Every row gives one point. Each copy is the shape, with its points in the same order, turned, moved and blurred by noise. Some copies are also mirrored. Which?

Shape (7 x 2)
[[-0.65 -0.49]
 [ 0.91  0.07]
 [ 0.22  0.28]
 [ 0.18 -0.01]
 [-0.47 -0.80]
 [-0.16 -0.22]
 [-0.41 -0.09]]
Copy 1 (7 x 2)
[[ 0.12 -0.92]
 [-0.48  0.63]
 [ 0.13  0.24]
 [-0.06  0.02]
 [-0.22 -0.97]
 [ 0.00 -0.38]
 [ 0.26 -0.48]]
Copy 1 is: mirrored
Copy 2 (7 x 2)
[[-0.35 -0.60]
 [ 0.13  0.85]
 [ 0.45  0.33]
 [ 0.18  0.38]
 [-0.64 -0.40]
 [-0.11 -0.09]
 [ 0.11 -0.35]]
Copy 2 is: mirrored
Copy 3 (7 x 2)
[[ 0.28 -0.66]
 [-0.06  0.89]
 [-0.35  0.28]
 [-0.08  0.21]
 [ 0.57 -0.53]
 [ 0.10 -0.16]
 [-0.06 -0.38]]
Copy 3 is: only turned

Shape (7 x 3)
[[-0.08  0.36  0.39]
 [-0.43  0.16  0.12]
 [-0.49  0.30  0.30]
 [-0.32  0.46 -1.08]
 [ 0.59 -0.64 -0.13]
 [ 0.07  0.43  0.02]
 [-0.22 -0.41  0.18]]
Copy 1 (7 x 3)
[[ 0.39  0.35 -0.14]
 [-0.06  0.42 -0.08]
 [ 0.04  0.57 -0.15]
 [-0.71 -0.39 -0.69]
 [ 0.06 -0.55  0.78]
 [ 0.33  0.02 -0.22]
 [-0.10  0.23  0.48]]
Copy 1 is: only turned
Copy 2 (7 x 3)
[[-0.40  0.30 -0.40]
 [-0.41  0.08  0.15]
 [-0.50  0.05 -0.01]
 [-0.01  0.86  0.99]
 [ 0.89 -0.03 -0.19]
 [-0.18  0.52 -0.11]
 [ 0.04 -0.30 -0.01]]
Copy 2 is: mirrored
Copy 3 (7 x 3)
[[-0.66  0.17  0.04]
 [-0.38  0.49  0.21]
 [-0.61  0.39  0.30]
 [-0.05  1.32 -0.78]
 [ 0.45 -0.33 -0.36]
 [-0.47  0.34 -0.26]
 [ 0.05  0.09  0.26]]
Copy 3 is: mirrored
Copy 4 (7 x 3)
[[-0.44 -0.19  0.07]
 [-0.34 -0.17 -0.41]
 [-0.46 -0.35 -0.28]
 [-0.77  0.84 -0.91]
 [ 0.59  0.61  0.02]
 [-0.49  0.20  0.01]
 [ 0.26 -0.12 -0.33]]
Copy 4 is: only turned

Shape (8 x 4)
[[ 0.20  0.11  0.03 -0.25]
 [-0.35 -0.10  0.21  1.20]
 [-0.26  1.21  0.14 -0.20]
 [ 0.63 -0.04 -0.41 -0.34]
 [-0.27 -0.06 -0.12  0.22]
 [-0.48 -0.19 -0.32 -0.26]
 [-0.83  0.32 -0.57  0.04]
 [ 0.29 -0.34 -0.21  0.28]]
Copy 1 (8 x 4)
[[ 0.29  0.01 -0.15 -0.18]
 [ 0.40  0.39  0.72  1.11]
 [ 0.21  0.88  0.39 -0.59]
 [ 0.18 -0.02 -0.81 -0.04]
 [-0.12  0.21  0.24  0.41]
 [-0.50 -0.08  0.23  0.01]
 [-0.76  0.42  0.42  0.09]
 [ 0.16 -0.05 -0.29  0.58]]
Copy 1 is: only turned
Copy 2 (8 x 4)
[[ 0.53 -0.02 -0.06 -0.35]
 [-0.35  0.58  0.81  0.44]
 [ 0.26 -0.42  0.75 -1.10]
 [ 0.68 -0.41 -0.41 -0.03]
 [-0.09  0.17  0.08 -0.12]
 [-0.21  0.11 -0.38 -0.44]
 [-0.65 -0.20  0.06 -0.61]
 [ 0.27  0.10 -0.14  0.34]]
Copy 2 is: mirrored
Copy 3 (8 x 4)
[[-0.16 -0.20  0.08  0.31]
 [ 0.00  0.96  0.15 -0.71]
 [-0.99  0.11 -0.45  0.61]
 [ 0.39 -0.29  0.27  0.71]
 [ 0.12  0.19 -0.15 -0.12]
 [ 0.25 -0.22 -0.53 -0.04]
 [ 0.09  0.26 -1.04  0.09]
 [ 0.43  0.05  0.29  0.05]]
Copy 3 is: mirrored

Shape (11 x 6)
[[-0.07 -0.06 -0.70  0.29  0.19  0.23]
 [ 0.06 -0.69 -0.01  0.93 -0.10 -0.13]
 [-0.30  0.20 -0.09  0.96  0.43  0.25]
 [ 0.52  0.55  0.28 -0.52  0.28 -0.44]
 [ 0.14 -1.05  0.07  0.40  0.26  0.25]
 [ 0.25  0.31  1.07 -0.42 -0.09  0.47]
 [ 0.46  0.40  0.25 -0.49  0.24 -0.12]
 [ 0.72  0.74  0.38 -0.48 -0.39  0.03]
 [-0.28 -0.66 -0.32  0.09  0.12  0.11]
 [ 0.16  0.52  0.18 -0.44  0.11 -0.03]
 [-0.22 -0.25  0.37  0.26 -0.32 -0.40]]
Copy 1 (11 x 6)
[[ 0.34 -0.05  0.09 -0.16 -0.64  0.03]
 [-0.32 -0.16  0.64  0.63 -0.86  0.20]
 [-0.19 -0.21 -0.13  0.32 -0.67 -0.55]
 [ 0.02 -0.52 -0.42  0.12  0.63  0.73]
 [ 0.17  0.23  0.32  0.95 -0.84  0.50]
 [-0.33  0.58 -0.41  0.69  0.80  0.45]
 [ 0.08 -0.17 -0.41  0.18  0.51  0.66]
 [-0.47  0.14 -0.35 -0.23  0.75  0.78]
 [ 0.56  0.13  0.45  0.44 -0.53  0.20]
 [ 0.11 -0.07 -0.30  0.04  0.55  0.39]
 [-0.19 -0.17  0.69  0.55  0.12  0.21]]
Copy 1 is: mirrored
Copy 2 (11 x 6)
[[-0.54  0.45 -0.05 -0.19  0.38  0.14]
 [-0.25 -0.28  0.19  0.36  0.24  0.99]
 [-0.45  0.53  0.70  0.39  0.14  0.44]
 [ 0.27  0.16 -0.51  0.32 -0.73 -0.60]
 [-0.51 -0.63  0.09  0.49  0.53  0.42]
 [ 0.75 -0.33  0.42  0.50 -0.11 -0.82]
 [ 0.29  0.12 -0.30  0.33 -0.42 -0.51]
 [ 1.01  0.25 -0.36  0.15 -0.34 -0.62]
 [-0.62 -0.30  0.06 -0.11  0.35  0.14]
 [ 0.34  0.33 -0.06  0.02 -0.40 -0.58]
 [ 0.07 -0.42  0.30 -0.08 -0.34  0.44]]
Copy 2 is: only turned
Copy 3 (11 x 6)
[[-0.56 -0.08 -0.03 -0.71  0.08  0.00]
 [-0.20 -0.39 -0.08 -0.58 -0.44  1.02]
 [-0.65 -0.97  0.12 -0.55 -0.21  0.16]
 [-0.03  0.15  0.27  0.73  0.54 -0.08]
 [-0.07  0.11  0.53 -0.70 -0.56  0.71]
 [ 0.22  0.01  0.42  0.74 -0.72 -0.32]
 [-0.10  0.24  0.25  0.55  0.24 -0.15]
 [-0.21  0.31 -0.28  0.90 -0.03 -0.29]
 [ 0.07  0.12  0.19 -0.88 -0.21  0.27]
 [ 0.00  0.07  0.07  0.40  0.23 -0.41]
 [ 0.45 -0.37 -0.18 -0.19 -0.22  0.55]]
Copy 3 is: only turned

Shape (14 x 8)
[[-0.52 -0.27 -0.24  0.09  0.26  0.34  0.82 -0.20]
 [-0.09 -0.28  0.85 -0.32  0.73 -0.02 -0.37 -0.19]
 [-0.51  0.28  0.07 -0.12  0.02 -0.25 -0.17  0.07]
 [-1.10  0.57 -0.43 -0.07 -0.28 -0.31  0.43  0.22]
 [ 0.41 -0.01  0.62 -0.54 -0.03 -0.34 -0.07  0.37]
 [ 0.51  0.09  0.06  0.26 -0.57  0.51 -0.38  0.30]
 [ 0.59 -0.01 -0.20  0.35 -0.86 -0.27  0.28 -0.18]
 [-0.34 -0.10 -0.40 -0.16 -0.23  0.05  0.29  0.62]
 [ 0.36 -0.30  0.37 -1.02 -0.80 -0.38 -0.31 -0.31]
 [ 0.59 -0.14 -0.47 -0.83  0.26  0.30  0.07 -0.65]
 [ 0.36 -0.19 -0.09 -0.52 -0.25 -0.61  0.18 -0.80]
 [-0.15  0.88 -0.20  0.51  0.33  0.11 -0.28  0.56]
 [ 0.45 -0.09  0.37 -0.55 -0.25  0.55  0.65 -0.20]
 [ 0.11  0.13 -0.44  0.10 -0.52  0.56 -0.08  0.24]]
Copy 1 (14 x 8)
[[ 0.35  0.49 -0.05 -0.12 -0.16  0.74  0.69  0.06]
 [-0.40 -0.58  0.44 -0.08 -0.04  0.24 -0.16 -0.61]
 [-0.26  0.12 -0.44 -0.13  0.28  0.20 -0.15  0.07]
 [-0.08  0.73 -0.88 -0.37  0.59  0.57  0.06  0.41]
 [-0.79 -0.23  0.48 -0.18  0.02 -0.14 -0.20  0.45]
 [ 0.15  0.19  0.00  0.20 -0.59 -0.58 -0.43  0.65]
 [ 0.15  0.20 -0.06  0.29  0.07 -0.71  0.52  0.99]
 [-0.37  0.77 -0.29  0.01 -0.23  0.35  0.08  0.54]
 [-0.87 -0.06  0.15 -0.65 -0.03 -0.99  0.35  0.21]
 [-0.31 -0.59 -0.27 -0.39 -0.90 -0.09  0.86  0.28]
 [-0.39 -0.39 -0.14 -0.23  0.16 -0.48  1.01  0.30]
 [ 0.14 -0.10 -0.67  0.40 -0.05  0.53 -0.78  0.62]
 [ 0.07 -0.01  0.56 -0.67 -0.54 -0.04  0.43  0.61]
 [ 0.16  0.51 -0.39  0.02 -0.63 -0.23 -0.08  0.65]]
Copy 1 is: only turned
Copy 2 (14 x 8)
[[-0.28  0.12  0.14  0.75  0.07 -0.36 -0.54 -0.13]
 [-0.12 -0.55 -0.87 -0.56  0.26 -0.50 -0.66  0.10]
 [-0.30  0.22 -0.52 -0.19 -0.40 -0.18  0.01 -0.06]
 [-0.71  0.79 -0.27  0.45 -0.81  0.00  0.07  0.13]
 [-0.12 -0.53 -0.52 -0.44  0.18  0.19  0.17  0.64]
 [-0.08 -0.34  0.08 -0.40  0.30  0.59  0.47 -0.52]
 [ 0.20 -0.21  0.59  0.01  0.01 -0.06  0.87  0.08]
 [-0.07  0.21 -0.06  0.38 -0.26  0.61 -0.20  0.07]
 [ 0.02 -1.22 -0.52 -0.15 -0.49 -0.03  0.74  0.44]
 [ 0.43 -0.62 -0.75  0.75  0.38 -0.33  0.40 -0.19]
 [ 0.30 -0.62 -0.29  0.24 -0.14 -0.71  0.59  0.40]
 [-0.30  0.94 -0.51 -0.40  0.34  0.19  0.12 -0.47]
 [-0.46 -0.82 -0.10  0.54  0.64  0.00  0.18  0.15]
 [-0.12 -0.11  0.01  0.17  0.01  0.53  0.41 -0.60]]
Copy 2 is: only turned
